Every row gives one point. Each copy is the shape, with its points in the same order, turned, moved and blurred by noise. Some copies are also mirrored. Which?

Shape (8 x 3):
[[ -2   1 -46]
 [-26   9 -10]
 [-23   2 -36]
 [ -3  -8  -3]
 [ 17  -7  24]
 [  8  14  45]
 [-30 -22 -40]
 [ 11  16  36]]
Copy 1 (8 x 3):
[[  5 -45  29]
 [-25 -16  -2]
 [-17 -49   8]
 [  0 -13  -1]
 [ 22  12 -16]
 [  1  35 -16]
 [-12 -60  -1]
 [  1  35  -9]]
Copy 1 is: mirrored
Copy 2:
[[-40   5 -13]
 [  1  -2 -17]
 [-24   2 -24]
 [-11 -28  -4]
 [ -2 -41  25]
 [ 26 -35  36]
 [-34 -12 -41]
 [ 16 -27  33]]
Copy 2 is: mirrored

Shape:
[[-31 -15  -9  37   7  -6]
 [-29 -19 -15  47   9  13]
 [-10  20  11   6   7 -36]
 [  7  33  -2  -7  -3  11]
 [  7   8 -27 -20  -1   8]
 [  5   4  -6 -12 -25   2]
 [  5  -5   5  13  22 -14]
 [-12 -22  21  28  16   0]
 [ -7  22 -24  -5 -17  21]
 [ 43  31 -12  -4 -21 -21]]
Copy 1, 10 rows:
[[ 42  -9   8   3  -3 -23]
 [ 60 -11  -5  13  -1 -10]
 [ -5  14  19  -9   7 -31]
 [-10  38 -12   3  24   4]
 [ -9   7 -27  -9  14  10]
 [-17  16 -12   0 -11  12]
 [  9 -12  15   5  14  -9]
 [ 30  -5  32   8   1   3]
 [  9  29 -37  -3   6   7]
 [-51  19 -10  21   7 -13]]
Copy 1 is: mirrored
Copy 2:
[[-39 -16 -22  34   2  18]
 [-38 -16 -28  40  10  37]
 [-12  -4  -6  23 -13 -31]
 [ 28   2  -6   6  -6   7]
 [ 10   5 -25 -22  -3  10]
 [ -3  20  -7  -9 -21  14]
 [-16   8 -10  20  21  -9]
 [-35   3   6  34  21  12]
 [ 15  -5 -21  -2 -18  29]
 [ 26  43 -25   5 -21 -12]]
Copy 2 is: mirrored

Shape (15 x 9):
[[  7   4  11   3   3  -2  -9 -24  20]
 [-27  -9 -19   6  11 -15   6   8 -31]
 [ 51   2   4   5 -21   5   0  -2 -13]
 [-16 -16 -40 -15  12  -9  -2  33  -2]
 [ 31   3  22   8 -54  16 -21   3   3]
 [ 48   3   2   1 -42  16  11  -4  -2]
 [  2  11   5   8   6  14 -25 -30  27]
 [  4  -6  23 -16 -12 -22  -7 -12  13]
 [ -6 -45 -40   3  15  -1   6  14 -22]
 [-17  11   9 -20  -2  -5  -7 -22  20]
 [-24 -35  -6   6  12  -2  12  18   2]
 [  5  -1  14 -25  -8  27  -7 -22   0]
 [-14 -28 -18  -7  16 -14 -18  20 -23]
 [ -7  -9  -2 -10 -24 -11 -17 -38  15]
 [ 14  -9  16 -11   1   0 -23 -23  17]]
Copy 1:
[[ 21  16   3  -3  -3  10  -7 -25  20]
 [-30  -9  -1  -4   7  -6   0  11 -22]
 [ 51 -10   5   8 -30  13  -3   7  -7]
 [ -8 -14 -18 -20  27 -20  10  30   4]
 [ 45  14   6  -3 -49  27 -17  25  15]
 [ 56   2   0   5 -41  21  15  16   0]
 [ 19  18 -10   8   6  23 -17 -22  31]
 [ 16  14  14 -25 -21  -6  -5 -17  13]
 [-20 -44  -4  -6  21  -6  18  19  -4]
 [  6  33  -6 -25  -3   6   1 -23  14]
 [-20 -11  21 -13  23  -5   9  15  12]
 [ 22  13  -2 -27  -5  39   1 -10   5]
 [-17 -30  -5 -23  14 -12 -15  14  -9]
 [  0   9 -13 -16 -29  12   1 -27  26]
 [ 26   3   5 -20  -8  11 -14 -23  20]]
Copy 1 is: only turned
Copy 2, 15 rows:
[[  9   2  20   7  -5  15  -3 -21   8]
 [-14 -14  -8  12  38 -10  15   8 -24]
 [ 39  15 -10  10 -26  12  27  12  -4]
 [ -2 -11 -27   2  38 -23  -8  19  12]
 [ 10  -2 -11  16 -60  24  16  14   6]
 [ 25  23 -19   2 -39  16  36   6   5]
 [  4   1  19  11  -7  38 -19 -20  11]
 [ 10 -14  11   0 -22 -12   3 -22   4]
 [ 11 -26 -30   9  52   1  24  14   7]
 [ -8  -4  11  -9  -8   3 -16 -33   1]
 [-14 -27   0   0  34  -7  19  12  19]
 [  9  -9  -6 -26 -16  29   3 -15  -4]
 [  9 -34 -13   9  35 -11  -4  16  -8]
 [  1 -15  -9  17 -16  14  -3 -41   3]
 [ 25 -15  12   0 -16  17  -8 -20   9]]
Copy 2 is: only turned
Copy 3 (15 x 9):
[[  5   2   9   9  -3  -3 -11 -27  20]
 [ -5 -26 -13  -7  -3 -16   0  36  -4]
 [ 22  25   4  -1  33  19  -2 -16 -21]
 [  0 -35 -36 -37   9  -6 -15  15   7]
 [-12  42   7  -8  17  16 -25 -34 -27]
 [ 13  27  -3  -8  21  26   6 -33 -31]
 [  1  10  -1  18 -14   8 -22 -26  31]
 [  8   0  19 -10   2 -23 -15 -30   2]
 [  2 -52 -30  -4  15   5 -14  22 -18]
 [  6  -2   5 -10 -28 -16 -11 -26  21]
 [-22 -47  -1 -16   5   0 -13   7   1]
 [ 19   6  13  -6 -27  19 -19 -21  -6]
 [  3 -33 -14 -15   8 -15 -34  27  -4]
 [  5   0  -8  15 -19 -23 -17 -37  -5]
 [ 17   0  12   6  -2  -4 -29 -30  10]]
Copy 3 is: mirrored
Copy 4, 15 rows:
[[ 21 -15  15  10   8 -10   6 -18  14]
 [-23 -10 -19   6  17 -14   3  35 -19]
 [ 30 -11  31  19 -19  27  16   9   0]
 [-24 -23 -35 -15  15   6  14  39  19]
 [ 25 -37  25  28 -41  24  -2  -7  13]
 [ 37 -24  17  19 -26  23  28  -5  -1]
 [ 11 -11  19  15  18 -10   1 -39  22]
 [ 28 -31  12 -10  -8 -24  -1  -5   4]
 [ -8 -31 -26   1  37  16  26  41 -16]
 [  4 -12   2 -17  -1 -31   4 -31   9]
 [ 11 -25 -40   8  24  -8 -11  16  -1]
 [ 15 -11   1 -13  -4   8   3 -33  -4]
 [-14 -25 -11  -5  23   5 -11  45  -2]
 [  8 -47  15   3   3 -22  17 -23   3]
 [ 25 -21  20  -5  15  -6  -1 -24   9]]
Copy 4 is: mirrored

Shape, 17 rows:
[[-30  17 -31   2  -8 -23 -11 -25  17  -7 -27]
 [-34 -30 -21  -5  -2  10  20 -26 -14  45  26]
 [ 18  -4 -13 -15  28 -22 -17 -23 -29  -6   9]
 [ -7   8 -36  -8  16  27  25 -29 -16   3  17]
 [-17  29 -22  -9 -34  -7   7 -20 -27 -10 -31]
 [ -1 -30  12  23  12 -14 -28 -10   4  46 -26]
 [-18  19  10  13  17  11  -7 -10 -25  38  21]
 [-19 -16  14 -12  22  14  24   7 -35 -10 -29]
 [-15  -5  16  28 -13 -15  10  21  -3  30 -32]
 [ 19  16  15 -33 -35  29  12 -27  10   5  10]
 [-29  -7 -18  14   7  -9 -16  33 -26  14 -25]
 [-22  21  -9  15 -25  24   2  27   6  49  23]
 [  4  23 -32 -15 -14   1  -2  18   3  30 -11]
 [-28   9  25   3  19   2   8  22 -13  24   6]
 [ 16 -11 -26   6   5 -20 -21 -25 -20  30   6]
 [ -5   5  22   9 -18  -2  28  33  -4  -2   5]
 [ 15 -20  25  13   2  24 -35  -4   9  -6  -7]]
Copy 1 (17 x 11):
[[-21 -27 -19   3   3 -21   2 -23  26 -10 -40]
 [-28 -26 -38  14   2  18 -17  11  11  49  22]
 [ 14  -9 -32 -18   0 -31  -4 -15 -28  10   9]
 [ -8   8 -42 -11  14  27 -10 -17   3  15  22]
 [-46 -18   1 -19  25   4   0 -43 -10  -4 -21]
 [ 31 -51   4  36  -4 -27  -6  -8  -6  41 -10]
 [-10  12  -6  24   0   0 -17  -6 -21  43  -8]
 [  4 -30   2 -18  18  27  32   3 -33  27 -15]
 [-13 -43  30  45  15   1  13  -2  -9  26 -15]
 [ -9  -4  31 -36   0  12 -20 -22  24  18  29]
 [ -5 -37 -10  21  36  -7  -1   6 -29  12 -34]
 [-30   3  25  39  29   7 -33  22   9  31   8]
 [-16 -11   6  10  52 -22 -13 -16  10  15  11]
 [ -4   6  13  19  11   0  13  20 -21  42 -14]
 [ -3 -27 -31  18   0 -29 -20 -29 -19  21  18]
 [-21  -9  39  11  15  14  17  25 -17   0   7]
 [ 42 -27  24  -4  -9  -3 -27   4  -6   9  -6]]
Copy 1 is: mirrored
Copy 2 (17 x 11):
[[-26   1 -15 -26 -18 -14  -2 -19   3  13 -44]
 [-29 -31   4  -6 -32  -5 -35  -2   7  50  34]
 [  9  -8 -28 -11   4 -23 -32 -34 -19  -7  16]
 [ -4 -26 -33 -15 -29  25 -18  -9 -15  23  18]
 [ -6  -1   4 -40 -34 -11  13 -22 -40  16 -24]
 [ 11   7  14  12  15 -28 -50 -10  16  43 -18]
 [-10  23   2  10 -15  12 -40  -1 -20  26  23]
 [  5 -36  21   3  19  15  -1 -12 -38   7   5]
 [  7   7  33  14   4 -29  -2  19  -8  38 -20]
 [ 36   9  12 -45 -33  17  10 -18  16  18  28]
 [-14  -9  17  -7   8 -24 -34  21 -36  14 -25]
 [ -4  20  17 -16 -36   9 -24  53   1  36  10]
 [  4   8 -10 -42  -5 -12 -12  32 -12  27  -5]
 [-15   9  24  14   7   5 -17  17 -14  11  16]
 [  9  -2 -22 -11 -14 -37 -47 -17 -10  28   7]
 [ 13   0  29   6 -15 -11  18  28 -11  -1  10]
 [ 44   2  27  -2  -7   4 -42 -15  13  -3 -12]]
Copy 2 is: only turned
Copy 3 (17 x 11):
[[-20  10 -28   9 -13 -36 -18   0  30 -21 -21]
 [-46   5 -11 -15 -12 -22   3 -41 -27  36  -7]
 [ 12   3 -21   6  31 -35   6  -6 -33 -18  -9]
 [-21  20 -48 -15   1  -6  16 -24 -16   4  12]
 [-29  23 -24  -2 -27  -8  -4  15  -5 -39 -30]
 [  8 -10  21  28   4 -13 -14 -24   3  27 -42]
 [-20  48  -2  25   9  -8   0 -23 -25  21  -6]
 [-32   5   1 -11  33  24  10 -25  -8 -30 -25]
 [-30   7  34  24  -4   5  10   1  18   6 -37]
 [  9  42   0 -50 -22   3  -8  10 -13   0   1]
 [-44 -11  -3  39  22   5  -9   8  -2  -2 -26]
 [-44  36   8  14 -17   6  -7  14  -2  49   7]
 [-23  18 -21   2  -1  -4   1  38   4  23 -23]
 [-35  37  22  14  32   4   2 -13  -2  12 -10]
 [  8  -4 -17  18  -6 -35   4  -4 -32  17 -22]
 [-35  21  35  -6   6   9  18  15   7  -7   7]
 [ 28   2  19   7   8  18 -28 -12  -2  -1   5]]
Copy 3 is: only turned
Copy 4 (17 x 11):
[[-48  24 -11 -14  -6 -10 -24 -41   9 -16 -22]
 [  1  -8 -11  -6  28  -8   7 -60  25  37  23]
 [ 13   5   3 -15   7 -44 -18 -15 -20 -13   7]
 [ 18  16 -18 -17  30  11   3 -50  -4 -11   7]
 [-11   7  -2 -15 -41   5  -3 -51  11 -27 -19]
 [-13  -8   3  15   5 -24 -41 -15   4  54 -22]
 [ 17  32   2  26   5  -5   5 -30   5  27   6]
 [ 21 -25  15   5  16  -1   2 -15  26 -17 -34]
 [-22 -15 -12  21 -17   3   4 -10  16  33 -38]
 [ -1  13  34 -45 -13  38   6 -20  -6  14  12]
 [ -1   1 -30  21 -12 -21 -21  -8  39   2 -25]
 [ -5  32 -29   8 -12  31  10 -16  29  47  11]
 [  0  28 -31 -32 -23   4  -6 -16  16  22 -18]
 [  5  15   5  27   8  -5  18   0  26  18 -14]
 [  3   3 -17  -9  -6 -36 -27 -34 -18  26   9]
 [-14 -11  -5   4 -10  22  28  11  12  10  -9]
 [ -4  -5  22   4   3  15 -49  14  -3  16   4]]
Copy 4 is: mirrored

Shape:
[[-39 -34  31  30 -39   0 -27 -19  -4   5  14 -15]
 [  3 -48 -23  51   4  18  -9  19 -40  -8  25   8]
 [ -1  26  24  -1   1   8   0  -3  20  -3 -23   6]
 [ 19 -38 -10  20   1 -11 -12  39  -8   8  45  19]
 [ 10 -36  13  22 -21   3   9 -33  27   5   9  -5]
 [ -3  20 -17 -30 -22   5   1 -19  24   4 -42 -39]
 [ 28 -13 -19  40  -9  13 -13  14 -29  25  28  22]
 [ -3  28   3 -31 -13  12   1 -42  -2  18  -8  -6]
 [  0  -4  16 -22  18  33   5  -9  -2   3   1 -18]
 [ -5  -2   8 -30  13 -37   8 -52  12  -6 -16 -24]
 [ -5  16  -6  -6   2  10  -3 -38  20 -21 -29   8]
 [-13 -54  21   0 -36  -1 -38 -13 -14   0  -9  21]
 [-19 -26  -7  43 -24   5  18  25 -39  10  29  36]
 [-28  -1  -5 -29   0  11  14 -15  25  22 -31  -3]
 [-19   7  -6  -2  24  -3 -22 -30  24  27 -15 -10]
 [ -5  10  21  -6  -1 -24  -8 -24  12  -6 -22 -33]
 [ 13   2  14  -8  14  -4  12 -24   2  29 -50 -16]]
Copy 1 (17 x 12):
[[-21   2  11 -18 -18  47 -22  -6 -54  -6 -23 -29]
 [-32  19  -3   2  34   7   8  42 -38 -52   3 -44]
 [ 30  10  37  -2 -12   4  11  -6  11   5  -9   2]
 [-40  12  33 -18  12  -2 -18  32  -7 -60  18 -16]
 [ -4 -21  13   6 -38  33  -2  14 -18 -16  15 -28]
 [ 20 -23  -6   8   2  22 -22  -8  30  43  -8   1]
 [-19  39   5   9  -1 -11 -22  39 -16 -47  16 -28]
 [ 16  15 -14   8 -24   8  -3 -12   5  29  17  17]
 [  5   4  15  -1   8  11  18 -24 -10   6  31  -7]
 [  4 -44 -20  -4 -28   5   4 -30   3   6   3  23]
 [ 20  -2   4  29 -15  22  22   2  11   7 -15  17]
 [ -2  -2  22  -1   3  52 -30  22 -54 -19 -11  10]
 [-41  36  20 -16   3  -9   8  59 -45 -20   0 -21]
 [ -4 -17  25  25   1   7  -1  -3   1  40   5   9]
 [-10 -11  13  37 -15  -3  -7 -33  -3   3 -10   1]
 [ 21 -22  -2 -15 -16  11  -7 -21   6   5 -17   1]
 [ 36 -25   7  16 -12 -24  -9  -3 -15  14   7  -3]]
Copy 1 is: only turned
Copy 2 (17 x 12):
[[ -7  -5  -3  14  -1 -38 -48  -2  14  24   2 -50]
 [ 10 -57 -33  29   9 -11  -4   8  14 -36  37 -38]
 [-15  21  29   2   1  -2   0  20   2   2   2  20]
 [ 18 -32 -36  -4   0   3   1  11  46  -4  53 -21]
 [-30  10   3  31   8   3 -13 -15  42   6   9 -32]
 [-27  35  23  -7 -13  31   8  17  -8  -6 -42 -20]
 [-10 -59 -19  12   6  -1  15  18  32   1  25  -2]
 [-44   6  18 -11  14  13   9   0 -20  29 -15  -5]
 [ -5   5  27   8   7  21  11  -4 -16   7  23 -18]
 [-17  49 -11  -2  14  17   6 -31 -14  13 -19  -8]
 [-36  28  19   2  32   7  -4   3  -5 -15 -20   9]
 [  2 -32  -1 -13  10  -5 -59 -17  22   6  -3 -27]
 [-13 -54 -40  19 -20 -18 -28  23  12  -3  43  -6]
 [-21  27  17  12   1  46 -23  20 -13  13  -7  -2]
 [ -9  22   1  21  42  23  -2  18  -6  25 -20  -5]
 [ -2  48   8   1   0 -14   4  -9  -3   3 -29  -9]
 [ -1   9  18  29   0  28   8 -12 -10  15 -30  14]]
Copy 2 is: mirrored
Copy 3:
[[-38  13  37 -41 -20  37 -13   7  18 -19  -5 -20]
 [-44 -43  31 -11  -8 -26  23  -1 -21  -1   4 -12]
 [ 10  45 -18   2  -1  11   1  -1   1 -35  14   7]
 [ -9 -23  23 -16   2 -28  -4  11 -15  33  33 -12]
 [  2  -2  35 -10   5  29   2 -17  33 -20  24  -3]
 [  5  24 -54   6 -15  23  -5 -18  53 -29  -5  15]
 [-32 -16  16   5 -15 -13   5 -28 -28  20  27  -3]
 [-17  37 -31  27   9  38 -12 -22  21 -12  -2  -7]
 [-18  28 -20  -3  35  -2  12 -15  20 -20  -2 -15]
 [ 10  23 -19  32   4  34  -1  13  57 -31   6 -41]
 [ -6  21 -17  32   6  22  -7   2  21 -52   6  14]
 [-18   6  44 -12 -12   0 -43  -1  16 -16 -24 -15]
 [-24 -15  41  -6 -15   4  24  10 -37  30 -11   6]
 [ -4  47 -15  15   2   9   8   1  48 -13 -13  20]
 [-31  47 -13  22 -12   6   2   5  44 -25  29  -4]
 [  9  28 -25   0 -15  27  -2   6  34 -38  10 -30]
 [ 12  45 -15  25 -15  -1  20 -28  34 -32   0 -18]]
Copy 3 is: mirrored
